Each row of a before or after table is a point. One or more steps were done to the points. Then noise was added and the rows were shuffled. The steps act on how far a point lies along the listed directions, d1 being the first. Name the steps. A step turns or swaps two directions, mirrors them in a line or flattens them onto one, adds a multiple of one to another, or multiplies one. Angles are multiples of 10 degrees, from the lower direction toward the higher: turns from -170 to 170, lines from 10 to 170 but not 90. Use the fewest steps. Two steps may share a direction if one is a turn and the other turns, adds or multiplies; they go together, in the order done. Otherwise the lowest direction goes first.

Directions:
(1): [19.6,14.5,2.3]
(2): [-7.0,5.8,22.7]
(3): [-12.9,18.8,-8.8]
Before:
[[-0.6,1.8,-3.9],
[-7.7,-4.8,1.5],
[-4.1,0.3,7.8],
[-8.0,-1.3,-3.5],
[-1.2,-3.7,-1.3],
[-0.7,4.1,0.8],
[-8.7,-6.5,6.1],
[-5.6,4.0,-0.4],
[2.1,4.6,-5.5],
[2.3,-4.0,-1.3],
[1.7,0.7,-4.3],
[-0.5,-2.7,-6.4],
[-10.4,-3.8,-3.3]]
After:
[[-3.1,-7.0,-5.2],
[3.2,4.5,-2.3],
[-6.1,-11.3,-3.9],
[-2.7,2.0,0.7],
[0.6,4.2,-2.7],
[-3.7,-2.9,-11.0],
[-3.6,0.1,-8.5],
[2.0,8.1,-1.7],
[3.3,-1.7,-1.5],
[2.8,2.5,-6.0],
[0.8,-1.7,-2.8],
[-5.3,2.5,-2.7],
[-5.4,-5.7,3.2]]
Steps: add -0.3 times d2 to d3; turn d1 and d2 by 50 degrees

Directions:
(1): [0.7,1.4,8.2,-17.0,-0.8,1.1,35.0,2.9]
(2): [29.8,-19.1,-7.4,6.7,-1.5,-5.2,4.1,13.9]
(3): [15.2,9.2,-13.5,-23.1,-15.7,10.7,-8.5,-11.2]
(4): [-5.8,10.4,6.8,-2.6,-22.4,-4.9,-5.9,28.9]
Before:
[[2.8,-2.4,1.1,-1.0,-1.4,-2.4,10.9,3.9],
[-9.5,-1.8,6.9,6.6,7.0,-4.9,3.0,2.6],
[2.5,-1.1,-3.8,2.7,-1.7,1.3,-5.6,-0.2],
[1.5,4.9,0.9,-2.4,-5.7,0.3,-6.3,3.2],
[-4.5,4.7,0.7,-4.7,-2.3,4.2,0.1,-6.2],
[-1.2,0.0,-1.3,-0.5,9.1,1.2,-5.5,-12.1],
[-3.8,4.9,1.1,-3.1,-0.9,1.6,1.0,-8.8],
[2.0,0.0,-3.5,-3.4,0.3,-3.2,-0.7,-2.5]]
After:
[[0.6,-3.9,-1.8,3.4,4.5,0.4,3.1,-2.4],
[4.6,-1.8,-4.3,1.1,3.3,-0.1,-13.2,-5.5],
[8.0,-1.8,-3.3,-2.4,-5.8,2.9,-2.2,0.6],
[6.5,-2.2,0.6,-1.2,2.1,-0.4,6.9,-1.0],
[-8.4,8.8,1.3,-7.6,-2.1,1.9,-4.0,-6.4],
[2.4,-1.8,-1.7,0.8,1.4,-6.1,-1.5,2.2],
[-6.9,4.9,4.4,1.3,-4.6,-4.2,2.1,7.1],
[7.6,0.7,-4.0,-1.0,-7.0,0.2,-4.8,-1.4]]
Steps: swap d1 and d4; turn d2 and d3 by -100 degrees
